Rows are points. The ring and each string are closed loops that go straight from each point to the next, and from the last back to the first. Before rounding, they use only three directions, however many columns there are. Count how often each string passes through the ring. Passing back the other way cancels.
(in the rows, 128 means zero)

Ring:
[[ 92  66 122 143]
 [107 107  87 143]
 [122 157  87 162]
 [133 172 114 171]
 [131 160 165 183]
 [102 126 182 190]
 [ 68  75 169 181]
 [ 76  57 146 158]]
String:
[[102  38 169 137]
 [ 77  20 153 139]
 [ 72  24 134 138]
 [103  46 135 128]
 [123  86 137 138]
 [116 101 127 148]
 [126 103 100 133]
 [112 121  54 137]
 [ 93 139  38 155]
 [ 84 134  74 170]
 [105 124 115 164]
 [133 131 118 150]
 [136 137  95 142]
 [120 133  49 136]
 [117 110  66 131]
 [132  87  97 118]
 [123  95 134 142]
 [ 96 105 127 163]
 [ 73  77 117 161]
 [ 92 101 130 166]
 [104  78 152 151]]
Times through: 1
String, 27 rows:
[[110 130 111 163]
 [ 98 135  94 168]
 [104 156  54 162]
 [119 155  54 151]
 [135 141  78 140]
 [121 121 111 150]
 [ 93 115 116 168]
 [ 79 105  85 161]
 [ 96  78  84 135]
 [122  55 116 114]
 [113  68 134 133]
 [108 102 139 157]
 [ 81  98 121 169]
 [ 57  53 120 160]
 [ 57  28 131 150]
 [ 60  53 124 159]
 [ 72  36 133 144]
 [100  35 144 127]
 [119  57 144 126]
 [108  92 130 149]
 [119  84 121 134]
 [134  85 103 118]
 [124 111 127 147]
 [104 116 123 163]
 [ 93 128  75 162]
 [ 94 135  77 165]
 [115 130 112 159]]
Times through: 3

Ring, 10 rows:
[[146 116  98 150 200 137]
 [154 105  88 161 177 125]
 [160  93  81 171 114 112]
 [156  95  85 173  66 102]
 [149 102  95 166  40 107]
 [145 106 102 155  38 125]
 [145 108 109 136  57 160]
 [145 111 112 122 104 190]
 [143 117 112 124 161 184]
 [142 120 106 137 197 158]]
String, 28 rows:
[[146 112 103 142 141 152]
 [132 131 110 149 183 122]
 [130 135 109 150 218 118]
 [142 118 101 152 164 129]
 [154 104  95 145 158 156]
 [161  98  88 146 184 163]
 [157 104  84 163 208 125]
 [155 104  83 171 184 108]
 [146 111  92 169 146 100]
 [152 103  94 154 120 136]
 [163  89  83 161 109 135]
 [171  78  72 175  80 117]
 [160  89  77 187  62  80]
 [145 109  93 174  87  87]
 [149 104  94 162  87 117]
 [159  92  91 154  63 144]
 [157  91  92 158  24 132]
 [149 105  98 151  94 138]
 [138 118 104 159  94 107]
 [136 117 109 153  48 116]
 [149 100 111 127   7 183]
 [153  98 107 124  54 195]
 [152 101 104 131  89 181]
 [140 118 108 144 114 139]
 [136 122 114 133 122 158]
 [144 114 120  99 141 234]
 [154 104 112 101 154 242]
 [154 102 102 129 137 188]]
Times through: 0

Ring:
[[189 183 164 134 110 131 181  91 177]
 [187 197 162 122 142 115 180 108 165]
 [145 162 138 116 170 108 127 151 113]
 [120 119 125 122 170 112  79 172  74]
 [ 89  97 106 135 109 152  84 151 104]
 [101 120 113 145  58 178 135 107 166]]
String, 26 rows:
[[111 102 120 140 103 150  93 137 112]
 [ 38  83  76 154   7 219 119 107 177]
 [ 53 111  83 150   7 217 150  94 202]
 [121 140 125 136  91 156 141 115 157]
 [152 146 143 132 122 132 133 123 135]
 [184 156 163 142 100 137 155  95 159]
 [170 172 153 143  66 159 190  73 203]
 [135 164 131 135  78 161 175  95 189]
 [158 158 146 130 125 130 145 119 144]
 [211 188 178 128 146 106 169 105 151]
 [159 158 147 128 134 124 141 124 137]
 [155 161 144 128 130 127 145 122 142]
 [198 185 170 121 167  98 154 124 132]
 [200 215 169 112 173  95 185 118 156]
 [149 199 138 113 144 122 180 122 168]
 [133 164 130 122 131 132 148 130 147]
 [145 151 138 127 136 126 131 133 129]
 [167 155 152 113 205  83 102 167  76]
 [131 139 130 111 201  93  85 182  67]
 [ 96 123 109 117 165 121  85 176  83]
 [113 134 119 127 126 139 117 142 124]
 [148 136 141 127 153 115 106 147 101]
 [122  95 128 126 176 107  50 182  46]
 [ 73  76  98 133 127 145  53 173  72]
 [ 82 110 101 135  92 164 108 138 131]
 [134 135 133 131 124 134 119 134 124]]
Times through: 5
